Rows are points. To make a cloud, some directions were put in groups of two or more. Within a group, all points are equally far from the middle, so they leave a hole (a ring in 2 directions, a hollow ball in 3). The other directions are filled evenly. Then the cloud was stretched, turned, moved and blurred a little. How many holes are there, and how many directions does each take, smallest first?

Cloud (13 x 2)
-0.49 +0.33
+0.54 +0.19
+0.37 -0.24
+0.54 +0.18
+0.52 +0.26
+0.24 +0.57
-0.24 -0.18
+0.46 -0.16
-0.40 +0.52
+0.55 -0.01
+0.05 +0.64
-0.01 -0.28
-0.05 -0.26
Holes: 1 (2)

Cloud (14 x 2)
+0.41 +0.58
+0.14 +0.67
-0.34 +0.17
+0.59 +0.13
+0.17 +0.67
+0.03 +0.64
-0.33 -0.01
-0.30 +0.33
-0.29 -0.11
-0.16 +0.53
-0.18 +0.53
-0.33 +0.03
-0.16 -0.31
+0.09 -0.41
Holes: 1 (2)

Cloud (19 x 3)
-0.14 -0.52 +0.27
+0.11 +0.84 -0.08
-0.41 -0.05 +0.87
+0.44 +0.64 -0.18
-0.12 -0.79 -0.06
-0.15 +0.31 +0.53
-0.41 +0.41 +0.23
-0.27 +0.05 -0.25
+0.08 +0.03 +0.11
-0.11 +0.00 +0.14
+0.27 +0.14 -0.65
+0.13 -0.01 -0.60
-0.16 -0.03 -0.34
+0.43 +0.69 +0.23
+0.25 +0.08 -0.48
-0.28 +0.06 -0.16
+0.30 +0.09 +0.01
-0.57 -0.27 +0.71
-0.05 -0.57 +0.13
Holes: 0

Cloud (27 x 4)
+0.54 -0.11 -0.01 +0.19
-0.32 +0.71 +0.01 +0.50
-0.06 +0.33 +0.14 -0.49
-0.41 +0.48 -0.53 +0.09
+0.29 -0.47 +0.43 -0.08
+0.07 -0.17 -0.13 -0.62
+0.26 -0.48 +0.41 -0.15
+0.13 -0.28 +0.58 +0.21
-0.17 -0.63 -0.10 -0.01
-0.59 -0.30 +0.23 +0.51
+0.11 -0.31 +0.57 +0.12
+0.16 +0.27 -0.40 -0.47
+0.55 +0.27 -0.01 +0.03
+0.18 +0.32 -0.46 -0.28
+0.09 -0.66 -0.01 +0.18
-0.66 +0.62 -0.31 +0.11
-0.23 -0.04 -0.44 -0.44
-0.30 +0.81 +0.03 +0.05
+0.18 +0.42 +0.34 +0.43
+0.11 +0.13 +0.00 -0.63
-0.68 -0.18 -0.20 -0.02
+0.55 -0.25 +0.29 +0.19
-0.26 -0.29 -0.02 +0.69
-0.24 -0.02 +0.45 +0.70
-0.05 +0.40 +0.33 +0.62
-0.12 -0.65 -0.08 -0.01
-0.27 -0.17 +0.54 +0.48
Holes: 2 (2, 2)

Cloud (28 x 4)
-0.16 +0.15 -0.43 -0.34
+0.00 -0.34 -0.48 -0.74
+0.26 -0.32 -0.25 +0.12
-0.03 +0.13 +0.74 +0.62
+0.07 +0.79 +0.30 +0.42
-0.15 -0.67 +0.19 -0.34
+0.48 -0.50 +0.19 +0.24
+0.33 +0.07 -0.50 -0.55
-0.02 -0.75 +0.05 -0.25
-0.23 -0.40 +0.23 -0.39
+0.35 -0.41 -0.08 +0.40
+0.38 +0.25 -0.37 -0.25
-0.03 -0.56 +0.14 +0.15
-0.22 -0.24 -0.22 -0.68
+0.46 +0.25 -0.01 +0.34
-0.20 +0.42 -0.26 +0.05
+0.07 -0.78 -0.14 -0.54
+0.36 +0.77 -0.16 +0.20
-0.32 +0.12 +0.02 -0.77
-0.17 -0.39 +0.26 -0.05
+0.19 +0.74 +0.23 +0.33
+0.07 +0.17 +0.57 +0.02
+0.38 -0.06 -0.31 +0.11
-0.10 +0.66 +0.30 +0.31
+0.21 -0.29 -0.41 -0.31
+0.22 -0.72 -0.02 +0.05
+0.42 -0.07 +0.44 +0.35
-0.05 +0.09 +0.52 -0.30
Holes: 1 (2)
